Each row of a before or after table is a point. One or more steps were done to the points. Then noise was added and the rows were shuffled. The steps act on how far a point lies along the listed directions, d1 being the first. Write out the steps. A step turns or swaps two directions, mirrors them in a line or flattens them onto one, adds a multiple of one to another, or multiplies one. Angles are multiples of 10 degrees, from the lower direction toward the higher: turns from -170 to 170, lines from 10 to 170 but not 90. Use the fewest steps. Two steps may share a direction if one is a turn and the other turns, adds or multiplies; they go together, in the order done. Otherwise the lowest direction goes first.

Directions:
(1): -8	75	4
(2): -74	-8	12
(3): 13	-3	74
Before (14 x 3):
-8	22	13
23	27	35
-7	38	35
-4	12	47
-9	-15	-5
26	28	40
7	12	-23
-10	-13	-48
-15	1	20
76	-61	-30
47	-94	-39
-33	-18	-37
11	-17	41
7	29	13
After, 14 rows:
51	-95	-13
79	-61	-16
-12	37	4
-7	-15	0
-12	15	3
19	28	-2
4	-16	-2
-25	-20	3
-3	-16	0
15	27	-1
6	29	-1
-11	22	3
11	11	-1
-18	0	3
Steps: multiply d3 by 0

Directions:
(1): 4	-64	23	-55
(2): -8	11	83	22
(3): 39	54	11	-55
(4): -78	23	-2	-33
Before (8 x 4):
-5	27	20	57
52	-47	-43	-33
69	14	-95	16
37	-63	-10	-30
16	-34	-32	-16
9	-16	20	-36
2	18	64	4
0	39	-41	27
After:
14	-42	38	-42
4	10	-61	1
32	-43	8	-63
48	-12	-80	-58
5	-36	0	-33
12	-8	41	-16
-13	39	-22	45
7	41	39	31
Steps: turn d1 and d2 by 40 degrees; flatten d3 and d4 onto the line at 150 degrees

Directions:
(1): 69	-42	25	64	24	20	-43	34
(2): 44	-56	-12	-33	-72	-38	-21	-42
(3): -34	2	-12	-18	-60	20	-45	87
(4): -9	-13	-56	77	-46	16	60	0
(5): 63	52	-75	-29	10	41	-16	-5
(6): 13	-60	-35	-44	44	-22	53	55
Before:
25	14	-4	-10	-23	12	-32	-14
13	9	2	-33	40	1	2	12
-24	2	15	-4	-16	-3	5	-25
-13	4	8	4	-32	1	-30	6
-21	32	-12	-15	-7	23	-3	26
13	-5	0	-39	11	4	-12	-4
-8	5	22	-24	46	-9	-3	5
26	7	-5	-13	24	13	1	19
16	6	-11	2	18	11	-17	44
27	13	20	-9	-14	8	-44	5
-10	4	11	-15	-19	-12	-4	-20
-1	23	9	6	7	-2	-8	-2
9	10	-9	8	12	19	-14	7
-18	17	-6	-23	0	4	-4	13
After:
6	18	19	-13	10	11	-41	13
1	21	28	-95	11	-20	-39	4
-29	7	3	-17	-28	-8	-15	6
0	5	29	-13	-10	-10	-26	-17
-6	26	9	-17	14	-9	-7	-2
28	-2	40	-68	35	-1	-58	-4
34	14	44	-63	66	1	-54	12
-2	31	-6	2	-10	30	-23	23
-15	2	23	11	-14	3	-5	-23
-3	12	-22	-16	12	10	3	5
14	17	69	-65	80	-13	-60	7
28	12	6	-40	33	9	-10	19
7	9	-16	-31	22	1	-10	43
6	16	-5	-54	-16	-6	-23	-16
Steps: mirror d1 and d6 in the line at 60 degrees; turn d2 and d5 by -10 degrees; multiply d4 by 3

Directions:
(1): 26	40	18	76	-22	-44	5	-52	-60
(2): 56	-22	42	-22	-77	34	-32	41	-39
Before (13 x 9):
-15	59	-8	89	8	-53	32	-68	-40
67	-54	59	-23	-83	42	-43	77	-45
54	-6	62	6	-64	22	-41	34	-67
-36	10	-23	2	48	-11	26	-22	26
-31	1	-19	42	46	-41	10	-36	39
-12	14	-28	-7	43	-28	12	-4	28
6	32	-1	43	-11	-34	16	-48	-7
-28	33	-19	27	66	-16	18	-19	38
-18	47	-35	37	42	-33	36	-67	9
-20	70	-9	88	46	-64	36	-69	-9
-69	19	-32	10	49	-53	31	-26	21
0	15	-11	5	5	7	-6	-19	29
2	3	-23	-11	13	-11	-2	13	22
After (13 x 9):
-72	41	-46	44	69	-37	49	-52	28
-26	-11	-21	-35	36	19	15	10	41
-43	19	-54	-15	60	-2	34	-33	57
-66	38	-43	23	93	-35	43	-35	63
-24	29	-23	22	23	-27	28	-42	29
-30	7	-19	-21	59	14	6	17	60
-10	-2	-22	-35	31	-11	2	28	37
11	-7	-21	-23	0	-4	-12	22	19
72	-4	65	62	-80	-17	-31	9	-97
39	29	48	64	-33	-25	-20	-19	-83
-37	-22	-22	-7	51	-11	6	-4	67
-72	-13	-32	-48	44	-14	18	18	50
1	7	-10	-7	0	15	-11	-10	30
Steps: turn d1 and d2 by -50 degrees

Directions:
(1): 34	38	74	-55	12	-27	16	-17	-19	-86	25
(2): -36	-79	70	14	-2	-26	-9	47	67	-8	25
(3): 58	-8	13	-43	-2	-40	66	42	12	51	-71
(4): 78	-13	40	21	63	46	-12	-37	15	55	42
Before, 13 rows:
-43	-61	4	5	-20	-38	3	57	32	15	-30
25	57	4	-26	6	-26	15	-16	-31	-30	-15
-34	-95	-5	17	-21	-26	27	55	67	49	-52
58	3	56	-23	63	11	-20	-14	3	45	26
-61	-26	-45	8	-6	6	-5	38	28	13	-31
-3	-28	44	18	8	-22	-1	23	46	23	13
-21	79	-71	-61	-48	-44	62	5	-39	15	-93
-51	-34	15	3	-34	-50	-19	35	27	-44	-3
10	-54	31	14	3	-32	4	38	67	9	23
86	18	9	12	69	21	-5	-68	-19	31	11
-32	-4	34	11	11	-23	-16	6	12	-10	7
41	61	-6	4	7	34	0	-25	-21	10	-5
-16	10	-29	-13	12	-19	14	8	-25	-5	4
After, 13 rows:
38	61	-7	1	3	33	0	-22	-23	13	-6
17	60	-1	-23	6	-21	6	-20	-34	-36	-5
-9	-26	41	26	8	-19	-9	14	45	16	22
-62	-89	-10	40	-20	-4	-5	36	60	22	-15
2	-50	29	24	7	-28	-9	33	68	1	34
-58	-58	4	17	-21	-29	-15	44	35	5	-12
-16	11	-29	-11	13	-18	13	6	-23	-4	2
48	5	55	-13	62	15	-31	-22	1	37	36
81	14	8	16	69	23	-3	-69	-19	29	15
-24	-1	36	8	13	-23	-8	14	11	-3	2
-58	87	-79	-32	-46	-19	18	-19	-47	-15	-53
-47	-34	16	3	-32	-54	-9	41	27	-40	-10
-61	-29	-43	8	-6	4	-5	38	27	17	-28
Steps: multiply d3 by 0

Directions:
(1): -95	-7	25	15	30	-5	13	-50	71	-18	18	38
(2): 12	16	-53	-29	59	45	-18	-93	-43	-12	0	-4
Before:
-57	-12	2	9	27	16	-12	-45	19	-36	-5	25
-77	-1	26	24	4	10	18	-17	56	-21	26	20
-44	-6	-4	6	1	-6	14	6	39	-10	-1	5
92	21	-66	-26	18	16	-16	-39	-65	3	-21	-25
-20	-7	44	23	-33	-30	19	52	31	36	9	-3
17	15	33	17	-46	-49	7	76	1	15	-17	15
-34	-4	30	23	-36	-16	1	40	53	-13	2	4
-46	3	4	-23	56	15	10	-86	10	-22	5	49
-27	-8	-16	-9	49	32	1	-95	-15	-11	35	-2
11	-2	65	14	-28	-28	14	77	27	21	27	16
57	-31	22	-4	-4	-27	-19	41	-19	36	-4	-19
After:
-49	1	14	-17	45	5	12	-70	19	-18	4	53
95	27	-77	-30	32	26	-18	-58	-74	0	-20	-28
-61	-14	16	13	20	6	-6	-30	26	-32	-4	25
-44	-8	0	9	-1	-11	18	16	43	-7	0	7
-33	-6	35	24	-43	-19	1	48	58	-10	3	6
-19	-4	47	20	-35	-30	20	54	32	38	8	-4
20	17	30	16	-40	-48	5	67	-4	14	-17	16
-79	-4	39	30	-9	2	21	5	68	-19	25	21
10	-2	64	15	-26	-25	12	76	27	22	28	14
59	-27	13	-7	6	-18	-20	27	-27	36	-5	-19
-28	-13	-10	-7	45	26	4	-86	-8	-11	36	1
Steps: add -0.3 times d1 to d2

Directions:
(1): 28	20	-64	-12	-59	-1	33	41	-2	29	-41	6	20	-77	-3	38	-32	29
(2): -8	25	-79	-28	42	0	23	-29	-12	5	18	-14	-23	26	32	-70	-67	30
(3): 27	67	24	95	9	-12	-8	13	-38	-22	17	-30	-29	-13	-5	0	1	67
(4): 18	11	-30	9	-26	20	-21	-28	-67	33	-13	-52	63	4	34	-38	67	-28
Before (10 x 18):
36	19	7	39	-31	-19	-10	50	-5	8	-33	21	-7	-40	-27	48	12	25
-18	-8	-3	17	9	-6	-10	12	-6	4	24	-20	-27	15	13	-24	5	16
5	28	-12	31	-13	-7	-6	11	-43	-3	9	-27	-1	-18	7	7	1	29
4	-1	89	70	-45	-9	-50	25	-38	2	-14	-18	35	-10	-12	30	77	-31
7	5	25	56	-15	4	-37	-11	-55	13	-20	-32	45	3	-11	-10	95	-26
-20	-28	-5	-45	13	2	14	-1	24	-11	4	16	-3	26	13	-14	-9	-23
34	-9	-10	11	-53	6	-11	10	-25	19	-26	0	41	-31	8	28	31	-21
-1	-45	45	-21	-38	1	-8	15	9	-6	-20	8	36	-11	-5	35	55	-46
-1	-59	-1	-31	-19	2	11	23	51	8	-15	38	-5	-16	-31	58	-10	-29
-24	-36	70	7	19	-13	-10	10	49	-39	23	32	-39	43	-50	26	38	-16
After:
-57	-56	55	-36	41	-7	-38	-33	20	-12	24	16	-5	80	10	-44	1	-68
21	7	33	85	10	5	-29	-4	-34	-15	21	-33	-10	19	-10	6	44	12
4	-41	38	-5	-14	4	-33	-21	-2	0	-1	17	28	20	6	10	47	-54
-46	-61	-8	-55	31	1	-13	-37	15	9	-5	17	14	54	-5	-42	26	-71
-13	30	2	38	56	-11	-1	-17	-9	-37	43	-13	-58	62	-14	-55	-5	46
18	30	-22	26	0	0	8	6	-36	-5	0	-24	11	-3	21	-18	8	23
-1	-29	62	14	18	-19	-32	18	30	-18	-3	42	-25	24	-33	35	35	-21
-18	-17	-28	-11	-9	-7	5	20	11	11	12	-9	-25	0	11	-14	-17	17
-25	-34	5	-38	-13	-6	2	16	22	-6	5	23	-3	-12	-12	31	-15	-18
-7	-9	42	15	19	4	-25	-28	-28	-22	22	-29	15	46	21	-37	53	-22
Steps: turn d1 and d2 by -80 degrees; mirror d3 and d4 in the line at 120 degrees

Directions:
(1): -9	-12	-2	-18	29	40	1	-24	18	-5	25	-49	46	3	38	95	-15	-17	-1	-7
(2): -26	-11	-18	60	47	-5	-35	9	-21	-48	28	12	8	-34	-23	10	-42	58	15	30
(3): 59	-13	10	-17	28	-72	-24	-8	54	-26	48	-8	-20	42	11	3	22	17	-7	20
(4): -46	-5	21	-10	-10	-45	13	-45	-56	4	-22	-23	2	64	-33	22	-15	20	-47	24
(5): 26	-20	-8	-46	22	-13	-27	-14	-26	87	7	-7	-46	-51	-22	22	-29	14	11	13
(6): 7	-27	-33	4	-47	24	11	-22	18	-20	-14	55	-46	-2	34	33	-17	-10	-27	73
Before, 12 rows:
17	-4	26	-40	-30	-55	-5	-16	-15	38	-21	2	-34	30	-46	-50	17	0	-20	6
-27	14	16	-17	-21	35	26	-8	-16	3	-37	15	23	11	0	-9	5	-23	-9	-18
26	-9	1	-20	-48	-18	11	-1	-13	28	-25	19	-36	25	-8	-26	2	-20	-7	11
15	-10	15	-22	11	-25	-21	-11	9	29	3	0	9	9	1	18	-14	26	-15	14
-35	10	-13	19	-11	31	0	11	-1	7	-17	-1	18	-16	1	13	7	-13	15	-29
-50	12	17	-2	-20	31	25	-17	-39	29	-35	-18	29	1	1	12	-18	-18	-17	-19
-53	4	0	26	-16	43	10	6	-32	-27	-23	-7	26	-11	1	0	5	-19	-6	-19
-3	-22	-18	-13	-4	17	-7	1	-5	49	-22	20	-17	-47	-15	-5	-16	-2	24	18
18	-9	-19	-31	-9	9	4	-11	8	32	-10	-3	-34	-51	10	35	-3	-6	-10	36
-21	9	11	-4	-16	31	12	-16	-16	1	-5	-18	25	13	-6	17	-12	-9	-15	-14
12	-11	14	-37	-13	-38	-10	-24	-3	38	0	-4	-33	26	-18	-3	6	4	-14	14
18	-6	34	-49	5	-25	14	-14	8	45	7	-22	-3	18	-7	-20	13	-19	-1	-9
After:
-28	-1	2	18	-9	24	17	6	21	-34	-18	-9	52	26	8	-10	16	-17	10	-12
40	-4	6	-5	-8	-28	-14	-12	36	-26	30	11	-21	33	9	-8	0	11	-16	27
-27	7	7	-4	-28	49	39	14	-14	28	-33	13	10	-28	-4	-52	3	-36	16	-17
-39	20	-14	6	-27	60	41	4	1	-26	-36	-16	36	-23	24	29	12	-30	-9	-6
-48	6	3	10	-29	52	2	8	-30	20	-44	23	34	-26	-2	2	-24	7	-7	0
65	-24	12	-17	29	-92	-41	-11	60	-54	61	-5	-38	51	16	4	37	17	-13	33
-54	15	1	9	-29	65	19	8	-39	17	-35	-6	26	-29	-11	-13	-11	-15	17	-37
-37	16	24	-3	-4	44	6	20	-37	25	-30	-25	44	-29	-40	-42	5	-12	23	-58
32	-7	-7	1	-1	-65	-18	-1	56	-24	24	6	-24	40	13	6	38	7	-6	9
51	-6	19	6	7	-66	-10	-5	65	-55	41	10	-16	50	30	-15	24	12	-17	30
4	3	9	-9	-5	22	7	20	-4	13	-2	-37	38	5	2	2	4	-31	27	-47
60	-5	21	-35	24	-51	-14	-11	66	-26	37	14	-5	44	12	-3	34	2	-10	10
Steps: swap d1 and d6; flatten d2 and d4 onto the line at 30 degrees; turn d3 and d5 by 140 degrees; multiply d3 by 2

Directions:
(1): -72	-25	27	-8	-24	65	-7	4	-25	35	-59	24	95	35	-11	31	-63	73	-32	-7	24	-31	-47	27
(2): -33	48	61	5	-63	-42	-57	-2	55	-39	75	23	34	17	9	-54	14	10	23	-27	43	-94	13	1
Before:
-32	20	36	1	-27	-4	-13	0	16	2	18	19	29	9	-2	-33	-4	23	-4	-19	18	-44	-13	3
25	-12	-30	5	17	5	15	-1	-19	12	-17	-13	-22	-8	4	18	6	-6	2	19	-21	13	-3	-5
10	-12	-15	14	12	15	10	-3	-10	2	-18	-5	-17	2	-3	10	1	-8	-1	6	-14	13	-8	-6
-14	10	20	-5	-30	1	-26	9	22	-4	29	12	38	24	-1	-16	-3	19	3	-3	27	-44	-5	-2
-26	-45	-14	-1	15	53	16	0	-34	25	-68	-5	37	5	0	49	-43	25	-29	-3	3	10	-21	18
-3	-7	-3	-2	13	23	13	0	-12	18	-26	2	15	5	-14	15	-17	9	-12	4	-7	11	-10	0
-5	-23	-6	2	10	19	20	3	-28	13	-33	5	7	-3	-2	19	-21	13	-5	8	-12	23	7	1
-52	-18	1	-16	-9	33	3	11	-27	28	-52	2	59	10	-9	23	-34	34	-23	0	11	-16	-33	10
20	-9	-28	-3	17	11	9	2	-26	12	-13	-13	-16	-3	-17	14	-2	-18	9	9	-14	33	-5	3
36	-4	-23	15	18	2	3	4	0	-14	-11	-6	-31	-4	-6	8	25	-26	-1	2	-27	30	6	-13
6	12	5	-7	-2	-31	-18	2	23	-26	50	2	-7	1	0	-21	22	-18	20	-4	5	-18	24	2
3	-6	7	1	0	-11	4	1	13	-12	11	-16	4	-12	3	1	12	-3	0	-7	-5	-12	3	-6
After, 12 rows:
19	-28	-34	13	30	30	28	-1	-27	14	-43	-12	-24	-3	-5	28	-7	-8	-9	14	-25	42	-14	-6
20	-17	-25	-2	37	25	32	0	-23	22	-38	-9	-13	-5	-15	25	-10	-8	-12	15	-24	44	-4	-4
32	-62	-65	0	67	44	54	-2	-53	30	-82	-32	-35	-24	0	65	-18	-21	-25	16	-35	82	-4	4
21	-38	-37	2	40	26	45	3	-47	23	-56	-7	-22	-16	-5	37	-16	-2	-9	20	-34	66	9	-4
-3	-11	-27	-13	16	1	15	9	-20	13	-31	-17	-5	-15	-4	13	0	-13	-7	9	-10	20	-7	-6
-37	54	67	6	-60	-42	-47	0	53	-30	75	27	30	13	6	-72	17	15	16	-34	41	-95	5	-2
33	-36	-55	2	42	31	41	0	-48	33	-55	-22	-26	-11	-1	43	-7	-3	-13	31	-38	52	-14	-2
27	-28	-36	11	33	35	21	6	-26	10	-53	-9	-16	-1	-12	34	3	-10	-18	9	-36	54	-12	-6
-21	43	53	-2	-64	-35	-57	7	58	-32	84	22	41	28	7	-54	17	12	23	-18	48	-96	13	-6
29	-33	-55	-6	44	36	34	3	-55	34	-52	-22	-23	-8	-22	41	-14	-18	-4	21	-32	74	-16	5
-5	-4	14	0	-10	-9	-3	1	17	-13	15	-12	16	-8	4	-2	8	2	-1	-10	2	-26	0	-4
-28	25	40	-8	-38	-32	-45	2	41	-34	68	19	35	17	0	-37	10	7	22	-17	31	-69	18	10
Steps: multiply d1 by 0; multiply d2 by 2.5
